Rows are points. The last column is the point's height on a tilted bowl or saddle (a function of degree 2), plus a little noise. Along how many of its main directions does it bend up, bend down or stay straight?
(in the rows, 128 means zero)

Points (10 x 3)
[[173 111 142]
 [104 140 166]
 [139  89 116]
 [118 161 151]
 [125 113 136]
 [161 180  97]
 [131 187 119]
 [ 79 137 199]
 [172 134 136]
 [114 129 151]]
Directions: 1 up, 1 down, 0 straight

Points (17 x 4)
[[155 109 155 114]
 [130 144 177 109]
 [130 100 171 116]
 [ 94  45 139  96]
 [153 123 128 113]
 [ 84 147 113 103]
 [168 155 143 106]
 [122 105 118 112]
 [146  95 123 109]
 [ 86  91 110 106]
 [117  67 102  87]
 [140 165  51  44]
 [166  95  94  92]
 [100 151 128 109]
 [128 150 124 107]
 [ 94 144 130 113]
 [108 120 130 118]]
Directions: 0 up, 2 down, 1 straight

Points (27 x 5)
[[127 131 184 134 170]
 [132 152 142 155 141]
 [222  91  99 157 170]
 [127 204 139  83 153]
 [159 127  87 134 125]
 [107 139  69 106 127]
 [133 125 139 120 138]
 [109 139 115  85 143]
 [137 121 164 141 154]
 [132 184 120 138 125]
 [131 134 155 167 156]
 [118 102 148 181 162]
 [139 132 102 124 124]
 [102 129 165 125 159]
 [170 175 183 122 190]
 [151 153 164 172 172]
 [138 152 103  75 138]
 [100 114 130 158 145]
 [125  86 173 122 166]
 [117 128 170  97 163]
 [126 123 147 141 143]
 [ 61 121 140  93 181]
 [ 70 128 134 148 153]
 [145 101 198 142 181]
 [184  95 105 163 150]
 [155 144 131 111 135]
 [111 144 136 101 141]]
Directions: 3 up, 0 down, 1 straight

Points (44 x 7)
[[167 142 123 114 132 166 159]
 [133 109 112 193 114 132 127]
 [110 141 125  97  89  91 130]
 [111 147  88 106 111 135 145]
 [125 149 140 136 117 115 139]
 [119 106 112 157 115 127 129]
 [ 73 145 119 159 119 132 112]
 [149  96 169 122 119 169 172]
 [179 180 144 141 157 143 161]
 [145 172 156 132 130 127 155]
 [114 178 123 112  99 167 161]
 [149 137 116 134 115  75 158]
 [144 138 126 142 111 129 144]
 [ 86 118 161 128  78 181 164]
 [183 108  95 102  68 165 174]
 [155 151 183 151 107 178 175]
 [117 142 126 137 164 115 128]
 [134 149 109 141 157  75 148]
 [123 158 177 148 138 109 147]
 [104  70 198 147 115 117 174]
 [104 145 129 145 136 152 128]
 [ 88 136 144 168 122 122 122]
 [130 138  67  95  94 207 173]
 [ 69  38 143 166 129 121 165]
 [ 74 147 145 166 146 184 131]
 [155 173 177 135 184  71 171]
 [182 155 119  92 127 103 187]
 [118 137 116 102 139  98 148]
 [ 90 105  79 157  92 153 113]
 [162 125 128  89 131  92 177]
 [135 111 116  48 101 148 191]
 [113 138 129 100 195 113 141]
 [ 86 134  99 148 138 128 111]
 [ 92 181 115 120 108  98 132]
 [ 94 116  99 131 143  83 128]
 [102 144  99 144 106 123 121]
 [114 127 169  98 123 169 167]
 [122 159 178 103  78 101 128]
 [134 181 130 109 153 168 158]
 [107 144  88 138 118 135 123]
 [105 147  44 101 143  71 168]
 [141  96  80 113 143 120 160]
 [123 127 128  75 115 119 159]
 [164  88 126 132  83 117 163]]
Directions: 3 up, 1 down, 2 straight

Points (74 x 9)
[[149  75  99 155  81 167  89 144 159]
 [105 123 120 132 161 124  91  90 129]
 [104 100 156 167 147  87 124 114 141]
 [118  72 178 119 147 107 150 118 156]
 [ 81 102 152 103 139 122 156 119 149]
 [163 145 143 137 115 128 128 147 114]
 [142 119 131  74 141 126 144 106 151]
 [ 84 190  73 149 117  67 144 158 213]
 [111 140 121  57 147 109 128 158 164]
 [151 112 175 100 147 159 138 116 148]
 [115 121  68  97 171  51 128  85 209]
 [141 167 117 144 157 104  99 191 122]
 [134 140 127 116 138 139 123 149 129]
 [116 150 143  97 109 166  98 109 141]
 [116 131 103 121 103 117 144 124 136]
 [119  82 168 148 118 147 155 136 142]
 [ 87 132 105 159 142 100 112 115 134]
 [146 150 131 107 107 117 135 131 126]
 [145 102 120 133 161 120  96 162 122]
 [ 84 123 125 142  80 106 119 116 131]
 [114 181 103  90 138 115  90 122 161]
 [160 107 117 152 140 123 124 109 122]
 [119 123  59  81 134 151 127 128 176]
 [ 80 118 153 174  90 139  87  81 115]
 [105 131  96 140  96 189 147 134 143]
 [114  42 109 168  81 117  81 109 174]
 [107 186 140  68 136 118 174  97 184]
 [ 85  93 103 114 159 198 133 162 188]
 [157 121 144  88 180 124 113 120 140]
 [ 71 140 139 156 167 146 175 149 160]
 [194  99 133 156 114 158 138 116 131]
 [ 96 172 123 153 102 103 127 135 144]
 [176 135 143 141 142 198 159 182 158]
 [103  47 113 126 114 160  73 198 185]
 [ 86 152 119 176 144 109 156 100 118]
 [119 107 196 163  73 141 134 186 147]
 [115 152 133 149 119 171  86 140 143]
 [116 136 123 152 126 131 128 139 129]
 [110 123 124 161 142 114 175 115 135]
 [132  92 147  69 141  99  97 103 163]
 [100 121 173 139 162 121 121 119 139]
 [126 135 149 130 184 121 137 130 139]
 [153 150 108 131 155  92 148 129 140]
 [139 114 102 126 192 178 117 189 164]
 [160 166 188  98 111 140 104 131 131]
 [132 122 147 171 117 122  83 107 128]
 [142 112 145  94 131  72 173 146 155]
 [129 103 136  54 123 124 148 139 151]
 [137 104 141 120 140 142 108 109 131]
 [ 90 124  66  73 128 134  78 176 200]
 [145 108 118 117 111 162 112 120 131]
 [144 114 120 122 125 139 123 150 124]
 [143 122 143  71 102 181  93 173 136]
 [ 66 100 151  99 125 165 113 158 163]
 [ 39 168 141 161 172  94 107 137 164]
 [137 146 170 159  94 154 179  92 134]
 [ 25 129 131  96 141 128 150 126 162]
 [132 129 121 120  60 134  77 169 132]
 [154 146 104 153 147 143 155 145 138]
 [ 94 142 199  72 175 157  38 132 211]
 [130  88 146 105 132 142  84 153 136]
 [ 95 158  92 149  82 173 159  58  72]
 [108 124 114  83 144 107 142 155 158]
 [167 107  43 140  83 171 112 103 164]
 [ 90 138 135 143 133 143 137 146 138]
 [ 99 133 139 156 156 163 146 120 129]
 [111 164 120 144 160 116 161 122 144]
 [ 97  78 102 153 124 101 104 155 160]
 [110 143 116  98 143 146 147  68 129]
 [ 99 134 112 116 109  93 106 132 148]
 [118 128  74 116  99 137 127 155 154]
 [166 159  95 103  96 111 164 101 150]
 [ 62 151  93 122 124 148 179  98 123]
 [154 102 152 194 131 114 162 118 140]]
Directions: 6 up, 1 down, 1 straight

Points (75 x 9)
[[141 145 144 135 107 138  96 103 111]
 [163 124 167 156  92 146 119 190 130]
 [167  45 147 119 111  92 119 146 190]
 [ 75  82 114 134 155 140 118 132 180]
 [ 93 128 112 125 113 149 154 150 172]
 [116 163 192 100 132 135 117  96 153]
 [121 101  80 181 158 125 105 140 132]
 [135 125 141  98 116 107  73 185 157]
 [ 94 105 117 127 145  85  94  87 117]
 [153 124 117 182 150 149 169 119 165]
 [180 168 120 149 119 118 135 179 115]
 [103 126 152 134 112  73  92 146 150]
 [117 180 132 135 112 103 124 146 141]
 [171 174 170 165 152  97  79  92  92]
 [ 97 134 119 116 114  85 119 126 141]
 [117 171  87 100 150 178 123  98 173]
 [112  60  95  91 139 100 131 134 173]
 [125 133  70 152 149 124  98  82 112]
 [171 135  97  84 149  57 118 139 137]
 [ 67  99 165 158 110 146  85 125 168]
 [133 163 118 143 131 125 171 154 163]
 [108 142 140 123 102 142 116  99 123]
 [120 108  83  63 115 148 116 130 177]
 [181 124 147 105 155  95 150 144 138]
 [136 123 155 169  80 134 123 105 116]
 [194 111 117  83 170 130 147  89 130]
 [ 92 125  87 128 151 149 108 120 144]
 [130 150 132 140 249 131 147 179 204]
 [100 103 129 148 127 123  91 138 140]
 [124 140 120 125 148 183 127  86 154]
 [138 115 120 114 195 120 116 154 141]
 [146 162 119  96 152 118 141 137 145]
 [151 100  76 132 117 114  94 101 115]
 [157 116  98 136 142 157 177 138 157]
 [113 109  92 101 138 181  75 104 165]
 [156 101  95 141 152  75 113 119 121]
 [140 148 159 126 165 117 131 161 141]
 [141 170 198 159 135 108  98 131 104]
 [107  80  87 135 131 148 128 135 168]
 [181 101 109 112 140 138  99 139 109]
 [137 158 116 153 129 161 143 122 142]
 [112 108 120 117 106 126 137 163 179]
 [132 118 132  94 150 171 165 132 162]
 [ 61 123 110  63 153 119 162  97 122]
 [136 125 150 114 184 164 111 142 159]
 [102 146 118  92 119 110 125 140 162]
 [144 100 157 132  92 159 133 162 163]
 [150  79 146 109 110 127 102  85 132]
 [186 149 147 105 125 131 125  77 127]
 [140 114 161 129 138 110 111 133 129]
 [ 90 113  99 149 130 195 113  82 162]
 [126 146 193 143 107 124  91 165 127]
 [161  63  91 187 142 101 119 180 175]
 [133  65 124 145 137 147 154 191 222]
 [115 164 120 181 167  72  64  53 106]
 [ 97 104 228 135  91 123 196 134 149]
 [163 109 147 136 146 102 113 154 119]
 [137 123 133 135 153 157 127 176 151]
 [144 108  93 123  79 114 111 136 152]
 [123 121 188 151 169 146 105 140 152]
 [160 139 129 123 109 130  82 115 103]
 [141 120 123 125 139 172 135 155 155]
 [122 125 103 114 120 112 137 136 142]
 [153 114  60  69 148 112 191 118 132]
 [ 81 122 128 149 137 125 110 167 169]
 [140  84 124  96 144 134 111  96 134]
 [133 116 129 128 138 121  87 142 117]
 [170  96  65  54 132 146 194 117 127]
 [119 119 182 106 201  68 103 162 195]
 [155 143 123 119 163 123 112 116 114]
 [ 85 150 144 114 128 117 123 119 143]
 [160 118 120 121 116 111 116 149 125]
 [147 167 138 162 157 150 149 151 144]
 [123 129 116 114 150 119 131 153 148]
 [158 125  57 102 156  84 141 126 132]]
Directions: 5 up, 1 down, 2 straight

Points (67 x 9)
[[161  94 145  45 133  76 164  87 105]
 [104 121 134 221 101 132 166 187  50]
 [105 123  42 145  97  95 153 119  59]
 [ 80 153 216 102 179 154 132 142 134]
 [147 170 184 158 172 111 131 150 127]
 [119 136 147  88  82 120 138 151 126]
 [144 156 193 126 108 130 109 107 166]
 [122 160 136 101  92 105 153  96  95]
 [142 129  97 142 183 115  94 176 130]
 [143  82 138 155 112  97 133  74 105]
 [ 99 167 159  85  99 115 109  90 115]
 [148 125 103 108 115 120 119 165 138]
 [171  83 118 184 121 183 121 113  88]
 [142 177 168 156 125 149 131  97 134]
 [144 132 159 192  95 154 124 115 137]
 [161 157 103 141 122 155  96 127 116]
 [136 171 136 129 129 126 101 130 154]
 [ 98 164 117 120 106 152 178 138 102]
 [132 127 129 182 153 206 162 130 122]
 [103 134  89  94  89 105 112 129 120]
 [ 90 106 152 123 158 138 134 132 133]
 [ 80  47 119 101 121 129  72 123  69]
 [117  87 136 119 137 152 132 177 127]
 [113 133 140  95 105  99 144 143 122]
 [115 103 107 107 144 119 138 127 127]
 [122 190 130 145 163 128  82 123 147]
 [155 169 119  84 119 130 171 176 152]
 [178  84 168 116 161 185 134 177 126]
 [129 101 173  97  97 101 156 137 103]
 [141 146  94 136 112 130  89 150 139]
 [157  90 156 117 105 120 156 122 115]
 [115  90 184 124 116 116 128 111 126]
 [169 108  71 114 125 163 167 127 107]
 [150 154 148  89 129 145  85 106 127]
 [ 81  78 139 147 158 174 151 129 124]
 [137  94 127  86 128  91 144 143 112]
 [ 90 140 111 187 115 159 141 181 120]
 [140  92 122 172  84 122 172 119  59]
 [153 112 152 133 123 121 102 157 142]
 [115  74 125 153 153 114 123 111 105]
 [117 135 130 127  92 139 170 159 104]
 [186 167 114 124  87 150 105 101  99]
 [176  81 113 137 119 126 149 146  91]
 [140  94  81 157 111  99 139 239  70]
 [154 135 142  92 144  94 114 160 143]
 [158 157 102 153 140 110  85 155 136]
 [163 153 145 132 118  92 100  40  96]
 [144 112 106 132 167 155 103 126 113]
 [ 88 108 141 153 135 146 100  93 125]
 [141 150 128 109 142 141 133 104 123]
 [108 202 131 133 108 138 158  94  82]
 [189 126 143 166 117 166 131  97 120]
 [139 148 113 120 183 178 158 102 125]
 [148 158 149 117 115 121  76 127 162]
 [155 129 106 112  43  72 135  90  62]
 [124  64 141 151 111 101  91 101  96]
 [128 101 141 119  97 144 137 133 111]
 [136 129 104  89 119 169  99 164 148]
 [120 135 111 111  99  66 146 135 104]
 [ 79 151 161 144 118 155  87 161 197]
 [118  96  87 123 137 194  89 134  99]
 [120 166 124 168 203 105 166 107  73]
 [ 80  88 120 172 148 150 145  90 108]
 [144 147 167 107 137  88 122 173 153]
 [ 88 118 148 156 131 150 136 102 121]
 [141 106  82 166 103 105 122 130  71]
 [101 107 143 101 150  70 119 129 117]]
Directions: 2 up, 4 down, 2 straight

Points (74 x 9)
[[ 84 163  88 150 161 116 132 149 150]
 [ 90 105 122 150 162 116 124 138 145]
 [174 141  49 156 139 131 160 116 153]
 [135 145 141 120  97 160 157 131 138]
 [170  79 154 113 152 164 141 119 165]
 [151 136 133 100 120 101 139 143 143]
 [135 172 158 115 159 111  69  80 165]
 [185 109 110 150 111 132 111 150 162]
 [129 136 129 113  83 156 159 124 140]
 [137 169 125 163 123 145 135 144 142]
 [150  97 173 137 160 138 136 153 143]
 [ 56 115  85 112 119  99 140 160 152]
 [122 136 141 113 124 159 131 156 124]
 [128  99 122  81 138 193  89 115 145]
 [114 141 111 159 191 137  90 135 155]
 [137 121 106 121  88 154 169 161 146]
 [123 143 187 118 208  84 166 109 197]
 [ 81 166 136  91 135 160 121 118 119]
 [109 180 212 132 113 135 173 179 148]
 [102 130 132 156 166 118 155 127 154]
 [123 105 158 156 107 121 132 147 138]
 [148 133  87 143 125 141 158 151 138]
 [137 159 135 114 167  85 103 151 154]
 [161 152 132 165 145 171 128  91 171]
 [ 77  86 121  99 174  28 123 140 176]
 [126  91 148 112 162  67 167 125 154]
 [ 94 117  97 184 180 109 116 100 186]
 [153 163 178 157 147 107 174 121 177]
 [112 184 126 165 129 159 106 112 136]
 [128 142 117 121 134 116 180 127 138]
 [126 122 112 106 130 112 143 147 130]
 [133 138 157 122 141 140 109 174 126]
 [119  97  98 171 119 139 150 102 171]
 [ 96 118  71 118 125 135  90  93 136]
 [162 201 143 172  53 133 129  98 178]
 [141 136 158 154 115 165 109 149 126]
 [139 116 161 186 149 176 111 123 151]
 [129 170 110 120 107 166 109 107 128]
 [139 116  99 126 151  89 134 111 142]
 [118 158 149 132 146  78  88 108 160]
 [182  97 202 113 140 126 187 171 175]
 [ 91 135 127 106 111 173 171 114 138]
 [181 192 135  79 142 128 108 134 177]
 [ 93 158 183 137 145 170 111 197 107]
 [114 149 182 154 153 138 145 129 148]
 [ 99 118 152 111  89 119 166 128 146]
 [108 138  87  85 146 133 104 101 131]
 [ 78  88 101 115  98 171 242 142 201]
 [181  84  98 138 146 131 138 126 148]
 [100 143 151  95 138 149 119 120 125]
 [197 139 117 104 174 161 115  94 177]
 [138  67 111 151 122  79 138 149 158]
 [113 101 118 102 135 138 111 148 126]
 [ 96 148 154  96 121 132  95 130 112]
 [152 122 104 200 155 124 113 122 178]
 [181 146 153 136 130  99  94 150 165]
 [103 145 185   9  57 137 145 118 171]
 [157 131 139 140 151 143 164 151 138]
 [178 175 133 136 103 122  91 138 170]
 [139 153 149 133 131 116 181 100 163]
 [ 96 117 125 107  70 127 111 178 128]
 [124 106 118 154 127  92 154  74 172]
 [110 100 145  93 133 165  95 142 122]
 [192 158 158  83 134 148 135 177 165]
 [ 83 181 128 159  86 139  85 134 101]
 [160  79 127 170 118 138 141  91 177]
 [ 99 167 155 108 104 119 115 130 121]
 [160 156 184 113 125 117 127  97 167]
 [122 120 144 112  98 168 110 165 119]
 [133 162 160 180 141 101 109 138 159]
 [ 68 151  90 151 174 170 113 134 153]
 [153  94 119 116  94  88 126  86 157]
 [112 162  93  99 112 123  97 169 132]
 [173 130 118 110 129  79 133 170 145]]
Directions: 5 up, 1 down, 2 straight

Points (65 x 9)
[[165 123 151 131 154 118  96 142 163]
 [142 123  23 132 131  57 175 171  86]
 [137  99 124 115 129 134 133 171 150]
 [142 141 147 138 129 116 100 185 166]
 [161  98 165 150 111 128 168 132 123]
 [155 144 134 125  90 141 137  91 112]
 [123 130 152  57 138 145 145 161 177]
 [153  89 149 101 132 142 101  97 134]
 [ 91 146  79 103  39 114 120 145  80]
 [111 131 155 147 137 159 154 165 129]
 [142 169 153  95 153 124 147 138 146]
 [176 127 113 135 206  99 151 112 109]
 [170 100 157 138 106 113  96 180 178]
 [161 113 166 165 133 114  89  98 131]
 [ 97  88 115  94 116 130 177 122  98]
 [179 115 141  98 169 161 107 142 163]
 [145 155 114 128 122 167  90  92  95]
 [174 190 146 132 113 141 127 146 150]
 [118 124 149 143 159  87 166 144 106]
 [140 137 128 120 125 100  70  82 127]
 [141 106 148 140 150 129 143 125 130]
 [165 213 105 142 110 143 145 125 132]
 [127 196 138  88 167 146 142 178 139]
 [167 139 117 172 164  90 144  96 116]
 [ 76  91 188  89 126 113 125 141 163]
 [126 156  87 129 140 143 104 150 137]
 [156 107  81 113 152 108 130 151 134]
 [128 138 107 136  93  93  98 114 121]
 [131  93  83  71 112 116 128  95 104]
 [110  87 109 225 133  71 130 150  62]
 [ 98 100 114 165  93 126 138  72  42]
 [199 134 130 126  93 176 136 165 160]
 [152  75 136 105 165 132 150 109 120]
 [ 97 122  79 168 172 137 115 170 127]
 [152 146 129 132 134 120 113 105 131]
 [120 187 204 140 140 171 123 123 137]
 [ 92 107 150 132  68 136 119  77  66]
 [119 125  87  95 152 167 184 120 105]
 [144 129 100  66 133  68 130 103 134]
 [138 122 107 181  97  86  69  88 101]
 [ 76 121 107 113 120 141 160  61  63]
 [177  92  94 114 144 142 143 156 135]
 [138 116 103 119 107 137 140 153 124]
 [132  57  97 101 112 109 141 158 118]
 [132  94 111 102 166 160  77 193 193]
 [116 116 178 150 109 135 119 160 139]
 [129 117 162 143  90 121 125 120 116]
 [133 100 115 101 132 104 156 155 126]
 [102 153 117 233 156  72 183 116  89]
 [133 156 121 134  86 126 157 176 105]
 [122 150 121 131 100  93 102 129 131]
 [128 138 177 122 133 107  81 141 170]
 [ 99 135 100 119  95 111 172 170  83]
 [ 89 152 127  86 189 143  97 177 154]
 [117 167 116  96  70  66 135 121 108]
 [133 116 140 157 102 111 126 147 114]
 [101  87 178 102 124 103 163 124 129]
 [152 114 165 153  79 166 175 173 122]
 [ 91 120 136 149 146 142 120 128 114]
 [164 131  94 120 118 147 136 135 126]
 [ 81 163 129 107  80 146 120 120  90]
 [155 151 126 140  88 122 106 164 145]
 [160 171 173  65 166 122 113 134 171]
 [111 117 134 145 136  97 157 101  97]
 [122 155 182 120 141 154 118  98 137]]
Directions: 2 up, 3 down, 3 straight
